Each row is a point. The ring and each string are closed loops that go straight from each point to the next, and from the last back to the first. Before rounding, they use only three directions, however many columns there are. Count how often each string passes through the ring. Passing back the other way cancels.
In the rows, 128 means zero.

Ring:
[[157 197 100]
 [123 221 119]
 [ 82 212 137]
 [ 54 166 133]
 [ 70 120 115]
 [100 105 107]
 [144 116 101]
 [167 161  96]]
String, 16 rows:
[[171 188  74]
 [204 166 111]
 [195 151  91]
 [162 147  71]
 [134 152  89]
 [146 144 123]
 [183 128 122]
 [185 139  74]
 [185 154  79]
 [195 168  97]
 [160 187  65]
 [131 181  86]
 [136 173 132]
 [176 200 131]
 [185 220  80]
 [158 199  66]]
Times through: 2
String:
[[169 187 143]
 [122 171 121]
 [117 181  95]
 [137 213  79]
 [160 226  74]
 [193 211 116]
 [174 178 128]
 [144 165 115]
 [136 163  90]
 [142 159  73]
 [133 159 107]
 [155 156 124]
 [188 164 132]
 [192 187 114]]
Times through: 1

Ring (8 x 8):
[[189 181 144 131  83 111  85 133]
 [133 212 176 101  83 157  94 117]
 [ 95 213 165  92  97 180 102 120]
 [ 52 178 115  98 134 187 109 145]
 [ 63 140  79 117 151 161 104 167]
 [109 118  58 140 149 124  96 178]
 [148 121  62 150 136 104  92 174]
 [193 158 111 144  98  97  85 148]]
String:
[[117 163 100 123 123 142  99 151]
 [ 90 152  41 130 151 152 113 166]
 [ 63 146  16 129 168 165 120 174]
 [ 44 114  63 122 169 159 103 182]
 [ 49 118  96 115 157 158  96 175]
 [ 62 129 116 112 144 156  93 166]
 [ 25 140 100 102 157 182 104 165]
 [ 19 165  85  98 156 198 116 157]
 [ 37 188  72 100 148 200 123 148]
 [ 88 187  84 112 129 171 114 144]
 [111 169 110 118 120 148  99 147]
 [ 76 183  83 110 135 175 114 147]
 [ 36 183  59 104 154 198 125 152]
 [  7 144  71 102 169 194 114 169]
 [ 43 122  98 112 157 163  97 173]
 [ 64 108 115 118 149 144  87 176]
 [ 41 104  51 126 176 155 103 188]
 [ 68 126  34 131 167 152 110 180]
 [ 97 160  38 131 147 153 115 163]
 [109 161  67 129 135 146 107 157]
 [114 141 114 125 126 132  90 159]
 [ 99 102  93 134 147 121  85 180]
 [107 113 121 128 133 123  81 170]]
Times through: 0
String:
[[199 218 163 121  65 123  90 113]
 [174 229 131 118  78 144 104 114]
 [149 205 125 118  94 145 102 127]
 [143 173 158 116  96 132  86 137]
 [161 176 198 113  77 123  75 128]
 [196 207 219 111  52 120  75 109]
 [192 220 163 118  66 129  92 112]
 [179 223 113 124  84 138 106 119]
 [152 189 113 125 101 135  99 136]
 [169 192 108 130  97 127  99 135]
 [220 198  99 145  82 102  96 131]
 [232 163 120 152  82  77  80 143]
 [209 141 130 149  92  79  74 152]
 [161 128 150 134 104  99  72 157]
 [135 156 123 125 112 129  90 150]
 [184 180  84 142 102 113  99 143]
 [221 184  85 152  90  94  95 140]
 [245 168 128 154  74  72  78 139]
 [209 143 178 139  78  80  64 144]
 [175 147 178 128  87 101  69 144]
 [215 188 187 128  61  99  74 122]]
Times through: 0

Ring:
[[171 152 123 159 144 140 111 109 109  94 187]
 [155 189 143 135 140 155 100 138  97  87 201]
 [121 202 157  95 128 159 100 167 108 103 193]
 [100 183 154  74 119 149 110 172 129 125 171]
 [ 85 143 136  63 110 130 126 157 156 150 139]
 [ 85 114 118  67 107 115 135 137 170 161 118]
 [ 98  83  95  87 110 101 143 105 177 164 102]
 [124  70  84 119 119  97 145  82 171 153 107]
 [155  82  89 151 133 106 138  75 152 132 133]
 [172 118 106 164 142 124 124  89 126 108 166]]
String, 25 rows:
[[171  66  75 172 137 100 140  52 150 127 129]
 [187  78  93 186 148 109 139  68 145 123 154]
 [177 102 117 171 147 121 135  99 142 124 170]
 [206 131 106 200 156 133 115  76 103  82 191]
 [170 173 109 157 139 145  96  93  86  70 184]
 [136 165 116 119 127 139 105 114 109  97 164]
 [143 143 131 128 134 135 121 128 131 119 171]
 [157 150 148 141 144 142 122 144 130 118 193]
 [157 209 169 133 146 168  98 167  94  87 225]
 [128 249 166  97 130 178  78 175  74  71 217]
 [125 226 180  94 133 172  94 193 100  97 217]
 [130 161 162 108 135 146 122 170 139 132 189]
 [110 177 165  84 126 150 116 182 136 132 183]
 [ 72 199 172  40 110 155 109 204 136 137 171]
 [ 66 181 142  38 102 142 109 171 138 136 142]
 [ 94 148 124  74 112 130 119 140 143 135 139]
 [109 123 128  92 120 123 132 139 158 149 142]
 [106  97 129  92 120 114 146 141 181 170 133]
 [ 68  77  99  54  98  96 150 121 195 185  83]
 [ 66  66  75  55  92  88 147  95 192 179  64]
 [107  56  92 100 114  92 155  98 192 177  97]
 [110  46  74 107 112  85 155  75 189 171  84]
 [118  51  61 116 112  86 147  58 176 156  83]
 [126  94  79 119 118 105 130  75 149 132 112]
 [132 101  74 126 119 108 124  67 138 120 116]]
Times through: 2
String, 20 rows:
[[102 161 132  80 116 137 114 146 134 127 152]
 [122 142 138 104 127 134 124 145 143 134 163]
 [115 166 167  90 129 147 122 182 144 139 184]
 [ 99 198 173  69 122 158 109 195 128 127 188]
 [ 82 218 168  49 112 162  98 195 116 117 180]
 [ 84 197 146  56 110 151 101 170 121 118 161]
 [107 156 130  86 118 135 116 142 135 127 153]
 [110 138 137  91 121 130 127 148 151 143 153]
 [114 131 128  97 121 127 128 137 150 141 147]
 [106 102 134  90 120 116 145 147 179 169 137]
 [ 78  89 113  62 104 105 147 133 189 180 102]
 [ 66  78  92  53  96  95 147 115 192 181  79]
 [ 84 103  92  71 102 107 132 107 165 153  98]
 [102 126 102  87 111 119 122 111 145 133 122]
 [120 119 117 105 122 121 130 122 152 140 140]
 [108  92 117  95 118 110 145 126 177 165 124]
 [108  97 124  94 120 113 145 135 177 166 131]
 [ 68 106 125  48 102 112 143 152 187 180 109]
 [ 56 142 134  31  97 126 128 166 167 164 119]
 [ 78 168 128  53 104 137 111 151 136 131 137]]
Times through: 3

Ring (9 x 14):
[[134 185 140 106 181 125 135 113  92 100 117 106  80 125]
 [127 200 169 155 184 117 148 118 119  96 126 120  91 119]
 [121 189 169 171 159 121 155 131 134  94 134 128 116 131]
 [115 153 147 161 105 139 155 152 142  98 146 137 155 160]
 [115 118 120 119  61 158 141 162 128 112 158 145 170 184]
 [118 104 105  85  49 167 128 161 112 121 162 145 165 192]
 [124 103  91  51  61 168 117 151  90 126 153 134 145 189]
 [131 127  93  48 106 156 118 134  76 117 132 114 115 168]
 [134 153 108  67 145 141 125 122  78 108 120 104  95 148]]
String:
[[127 133  82  88 122 146 146 141  93  84 103  87 135 166]
 [129 105  49  46  97 160 136 146  75  89 100  80 143 184]
 [125 111  72  70  89 159 138 150  91  95 117  99 150 183]
 [124 134 111  91 102 151 133 143 102 109 138 123 133 167]
 [126 118 125  46  65 167 100 142  88 151 181 164 122 178]
 [122  85  89  33  28 180 106 159  88 142 173 152 155 203]
 [119  66  53  39  17 184 124 171  92 117 148 125 184 218]
 [121 101  71  77  69 163 140 159 101  96 125 106 167 192]
 [125 135 119  84  99 152 126 140  99 118 147 132 127 166]
 [125 140 117  94 110 148 132 139 102 110 138 124 127 162]
 [125 142 114 100 116 145 137 139 104 103 131 117 129 161]
 [129 151 134  80 120 146 119 129  93 126 151 137 104 153]
 [138 159 125  41 146 144 104 112  65 132 141 125  70 142]
 [138 164 106  61 169 135 125 113  68 102 106  91  78 137]
 [133 158  88  92 167 133 149 125  84  75  84  70 107 145]
 [127 153 116 102 135 139 139 133 100  98 121 108 117 152]
 [131 163 144  79 136 141 115 121  89 129 151 138  88 143]
 [129 155 133  82 128 143 121 127  92 122 145 131 101 150]]
Times through: 2
String, 18 rows:
[[136 121  61  27 122 155 123 130  59 100 102  82 111 169]
 [129 118  69  56 106 156 133 141  79  96 110  91 132 175]
 [126 131  94  86 109 150 138 142  96  97 120 105 135 168]
 [129 108  59  46  95 160 132 145  76  96 109  89 139 182]
 [135 116  81   7  98 164 102 129  56 131 137 116 102 173]
 [134 145 125  39 119 152 101 121  70 140 155 138  85 154]
 [136 155 122  49 141 145 109 116  70 128 139 123  79 145]
 [140 178 134  55 175 133 110 103  65 124 129 115  56 127]
 [133 178 159  85 154 135 113 113  89 132 153 141  73 131]
 [126 157 127 112 134 138 140 133 106 101 128 116 118 150]
 [130 189 123 145 198 116 164 120 107  65  83  74 101 124]
 [135 224 168 149 232 103 149 100 103  85 101  96  59  97]
 [135 215 190 120 200 116 122  99  98 123 145 138  51 105]
 [136 218 178 124 216 111 130  97  95 109 126 119  49 101]
 [132 184 168  95 157 132 115 112  94 132 156 145  72 128]
 [127 159 130 104 136 138 134 130 102 107 132 120 111 148]
 [130 153  92  97 154 136 149 130  91  78  92  78 116 150]
 [138 142  73  45 153 144 129 121  61  92  92  74  96 153]]
Times through: 2

Ring:
[[195 172 107 168 133 102 149 134  87 144  90 123 112 113]
 [178 208 124 162 128 119 175 136 127 147  88 109 114 104]
 [135 212 137 141 123 131 180 149 162 133 101  85 120  93]
 [ 87 173 134 115 124 128 153 167 166 106 127  63 128  87]
 [ 79 125 137 102 121 116 123 167 136  88 131  78 127  89]
 [115  87 146 106 116  99 100 147  84  86 110 126 115  99]
 [160  87 136 127 120  88  99 133  51 102  94 152 108 110]
 [188 117 114 151 129  88 114 131  52 123  91 144 109 115]]
String (21 x 14):
[[123 149 130 126 124 113 137 153 123 110 113  96 120  97]
 [ 63 168 108 114 134 127 145 187 177 100 154  27 140  84]
 [ 88 178 107 126 134 125 151 178 166 112 142  41 135  89]
 [120 167 112 135 132 116 145 163 137 118 124  72 127  96]
 [138 172 131 136 124 117 152 148 129 122 104  99 118  98]
 [132 199 105 148 135 122 164 162 151 132 121  64 127  97]
 [161 240 121 163 130 132 195 146 163 152  97  82 119  98]
 [183 239 146 163 120 131 199 126 148 156  72 118 109 101]
 [184 240 143 165 122 131 199 127 148 157  73 116 109 101]
 [174 249 129 167 127 133 202 138 161 158  86  94 115  99]
 [166 246 144 158 122 137 203 135 166 153  81 100 113  97]
 [150 237 154 147 118 139 199 137 171 143  84 100 114  93]
 [111 241 137 137 124 145 198 160 200 134 112  57 126  86]
 [ 86 200 113 127 133 133 166 177 185 117 139  36 135  86]
 [ 59 194 133 108 125 140 166 180 201 103 141  34 136  79]
 [ 99 162 159 110 114 127 151 152 152 102 109  95 119  88]
 [118 148 140 121 120 115 138 151 126 107 110 101 119  95]
 [ 95 138 166 101 111 122 137 150 138  93 107 107 117  89]
 [ 47 122 138  88 121 121 120 180 156  76 147  57 133  82]
 [ 65 128 155  90 115 122 128 166 150  82 128  81 126  84]
 [107 144 152 111 116 119 138 151 132 100 109 103 118  92]]
Times through: 1

Ring:
[[185 182 177  91 177 120 149  95 169  61 171 109 130 103]
 [140 151 155 123 147 117 135  89 150  73 180 104 119 132]
 [107 111 131 151 115 118 120  97 130 100 171 110 112 151]
 [ 69  56 101 166  79 122  99 130 110 142 146 121 109 153]
 [ 71  38  95 150  76 127  92 163 110 162 122 130 114 128]
 [ 92  46 101 136  85 130  96 171 116 165 110 137 119 113]
 [152  83 125 117 113 131 116 159 135 155  98 148 130 100]
 [195 126 149 102 141 129 134 136 152 129 106 147 136  96]
 [210 176 176  86 175 124 150 108 170  82 144 126 136  93]]
String (26 x 14):
[[ 47  14  80 165  57 127  82 169  98 177 118 132 109 138]
 [ 14   7  79 138  65 129  73 201 101 168 130 113 110 107]
 [ 55  41  99 126  87 128  88 184 115 152 130 117 115 103]
 [112  78 118 132 104 126 109 146 127 140 127 130 120 118]
 [121  57 106 152  84 128 106 145 117 168 103 149 120 134]
 [103  28  95 128  79 135  92 197 115 191  80 152 125  97]
 [145  53 109 124  94 134 106 179 125 184  74 161 130  98]
 [155  94 133  94 128 132 117 172 143 145 101 141 134  78]
 [149 114 142  99 137 127 123 148 147 118 129 127 129  91]
 [177 111 137 135 120 126 130 115 139 137 112 150 128 129]
 [217 133 152 118 139 128 141 114 151 132 101 158 136 114]
 [245 165 172  85 169 129 152 120 170 112 105 153 144  86]
 [227 173 178  67 181 128 150 131 175  94 122 136 143  69]
 [179 143 158  90 156 126 136 132 159 102 134 127 133  88]
 [171 126 146 113 137 125 131 124 148 116 128 134 129 110]
 [195 122 144 128 129 126 135 113 145 133 109 152 131 124]
 [222 129 152 104 142 131 140 132 154 139  90 161 140  97]
 [184 115 146  84 144 132 128 164 153 135 100 145 138  72]
 [139 104 137  93 134 129 118 163 145 125 124 126 130  81]
 [145  94 128 132 113 126 119 133 133 138 119 139 124 122]
 [141  60 108 156  84 129 110 140 118 174  92 159 123 137]
 [ 76  25  92 131  76 132  87 194 111 180  99 138 120 101]
 [ 45  28  93 117  84 131  82 205 114 161 122 117 117  88]
 [ 62  53 105 119  97 128  92 181 121 143 136 114 117  98]
 [119  90 124 131 111 125 114 136 131 130 134 127 120 121]
 [ 88  38  93 172  66 126  97 141 105 172 113 143 113 152]]
Times through: 5

Ring (7 x 14):
[[126 117 181  96 122 136 147 133 172 126 134 139 156 141]
 [142 111 163 113 128  95 104 168 174 134 139 153 106 158]
 [144 116 133 136 130  73  86 169 153 148 136 140  87 163]
 [134 128 125 145 113  80 100 135 111 164 129 107 102 161]
 [118 138 141 135  90 110 137  90  77 173 122  75 144 152]
 [109 138 160 117  93 142 167  76  93 159 121  78 179 139]
 [113 128 174  99 114 153 171 100 143 135 127 111 184 133]]
String, 25 rows:
[[104 138 187 100  74 159 185  58  84 159 120  70 197 137]
 [116 130 181 106  84 135 156  90 104 156 126  92 164 147]
 [103 132 206  82  84 177 198  67 118 140 123  91 213 130]
 [110 124 191  82 121 174 189 100 168 119 129 124 205 124]
 [124 121 153 108 145 134 148 137 180 123 132 141 159 135]
 [127 121 156 112 129 123 138 134 160 134 132 131 146 143]
 [127 118 196  94  96 129 141 123 144 140 133 125 147 151]
 [134 110 208  86 101 124 131 144 168 131 138 145 135 154]
 [140 107 161 105 151 110 115 178 210 115 141 172 121 147]
 [138 113 142 119 154 104 114 171 195 123 138 160 120 146]
 [135 118 161 117 116 102 115 145 148 144 134 132 118 156]
 [142 114 165 119 107  86  97 156 143 149 137 135  97 165]
 [154 108 142 133 130  58  65 192 167 145 141 157  62 172]
 [151 112 112 144 159  64  74 195 184 136 139 162  74 161]
 [134 121 131 130 140 100 115 150 159 139 133 134 121 149]
 [131 124 147 127 112  99 117 132 128 153 131 115 121 155]
 [136 128 139 144  90  73  95 127  87 176 129  95  94 170]
 [134 133 113 159 101  66  91 126  80 181 126  88  91 168]
 [130 131 105 150 137  91 113 135 128 155 127 111 119 149]
 [120 143 125 152  81  93 124  84  48 189 119  58 128 159]
 [114 143 158 134  53 110 141  63  31 192 118  46 146 160]
 [121 131 155 123  97 116 138 104 104 160 126  94 145 150]
 [123 129 137 126 129 120 139 122 139 144 128 114 148 142]
 [113 136 133 125 129 139 162  98 128 144 123  99 176 132]
 [100 144 177 107  73 161 189  47  71 165 117  58 203 135]]
Times through: 2
String (27 x 14):
[[132 131 107 153 128  83 105 134 115 162 127 105 109 155]
 [124 139 130 149  81  88 116  94  56 186 122  67 119 162]
 [119 139 163 133  53 102 130  74  38 191 121  55 133 164]
 [117 139 158 132  63 108 136  76  50 185 121  60 140 159]
 [111 148 161 136  38 110 144  48   7 203 115  30 148 162]
 [114 143 158 133  57 112 142  65  37 190 118  49 147 158]
 [121 133 159 125  83 111 135  96  85 169 125  83 140 155]
 [125 130 134 132 122 109 130 122 126 151 127 109 137 147]
 [126 132 113 145 132 100 123 125 123 155 126 106 130 147]
 [129 126 129 132 135 106 124 137 147 143 130 123 131 146]
 [133 125 108 143 153  94 112 151 157 141 131 131 119 146]
 [141 125  99 158 141  66  84 160 136 157 132 125  86 160]
 [145 121 122 151 115  57  74 159 119 166 133 120  72 172]
 [145 118 140 140 108  63  78 159 124 163 135 125  76 172]
 [152 112 127 141 138  59  69 188 165 145 139 153  67 168]
 [154 107 133 135 144  60  67 198 181 138 142 165  65 168]
 [148 110 163 122 109  72  82 171 150 149 139 144  79 171]
 [138 117 169 117 101  92 105 145 135 152 135 127 106 164]
 [136 118 165 117 105  97 111 142 137 150 134 126 113 160]
 [149 108 166 118 116  74  81 179 163 143 141 153  79 170]
 [151 108 161 122 117  70  77 181 163 144 141 153  74 171]
 [141 116 168 121  96  82  94 150 128 157 136 126  93 169]
 [135 120 150 125 118  95 110 145 142 148 133 127 113 157]
 [140 117 117 137 160  89 102 172 181 132 136 151 106 149]
 [132 122 134 129 136 103 118 146 155 141 132 131 124 148]
 [132 125 146 130 107  94 112 131 119 158 130 111 115 158]
 [131 124 126 133 141 102 119 145 154 141 131 129 125 147]]
Times through: 2

Ring:
[[152 123 120 133 141 120 153 168 126 121 178 164 127 151]
 [143 124 122 130 127 119 149 154 138 137 144 162 117 151]
 [126 123 122 127 110 110 137 127 142 147  95 142 102 140]
 [111 120 120 126 102  96 121 104 132 144  60 114  91 123]
 [107 119 118 128 106  88 115  98 119 134  59  98  90 113]
 [110 118 115 131 114  87 117 103 111 124  77  95  95 111]
 [122 119 113 135 130  94 127 123 104 112 122 105 107 117]
 [139 120 114 137 143 104 140 148 105 107 164 127 121 130]
 [150 122 117 136 147 114 149 165 112 109 185 149 128 142]]
String (28 x 14):
[[112 118 110 136 125  86 121 109 100 113 103  88 100 108]
 [122 122 107 141 130 103 145 124 119 126 138 112 108 129]
 [126 122 108 141 134 106 149 131 120 125 151 119 112 133]
 [133 121 107 142 144 104 147 141 107 110 171 118 119 129]
 [142 118 116 135 150  98 131 153  89  90 169 121 125 121]
 [150 120 114 138 157 106 143 166  94  92 196 134 132 131]
 [150 124 109 144 153 121 167 167 119 115 213 150 131 150]
 [145 126 108 144 145 124 171 161 133 129 201 154 126 155]
 [165 123 119 136 160 122 157 189 110 100 222 168 141 151]
 [169 121 128 128 157 116 141 191 101  92 200 170 140 144]
 [156 121 127 127 144 112 136 172 109 105 167 160 129 141]
 [138 120 122 128 129 106 132 145 117 119 130 139 114 133]
 [143 122 123 129 131 112 140 153 124 123 143 151 118 141]
 [148 122 129 124 130 114 136 160 125 122 138 161 120 144]
 [146 122 129 124 124 116 137 156 132 130 129 165 117 147]
 [137 121 128 123 120 108 128 143 126 128 108 149 110 137]
 [130 122 120 130 121 108 138 134 130 134 118 138 108 137]
 [126 125 111 138 119 118 159 131 149 153 134 143 106 150]
 [119 125 114 134 107 117 153 119 158 164 103 142  98 149]
 [110 119 128 119  92  95 111 101 137 149  30 121  86 122]
 [108 118 128 119  94  88 104  97 126 140  27 110  85 114]
 [ 99 118 124 121  90  86 104  85 129 146  16  99  79 111]
 [ 98 118 120 125  93  86 109  84 128 145  26  94  80 111]
 [ 98 115 126 118  95  72  86  82 105 124   7  80  80  93]
 [114 116 125 121 111  81  98 106 101 114  54  97  94 103]
 [121 120 116 132 120 100 131 121 121 129 106 118 103 126]
 [118 123 109 138 120 105 145 118 131 139 119 118 102 133]
 [113 122 107 140 121 100 142 111 125 135 116 106 100 126]]
Times through: 2
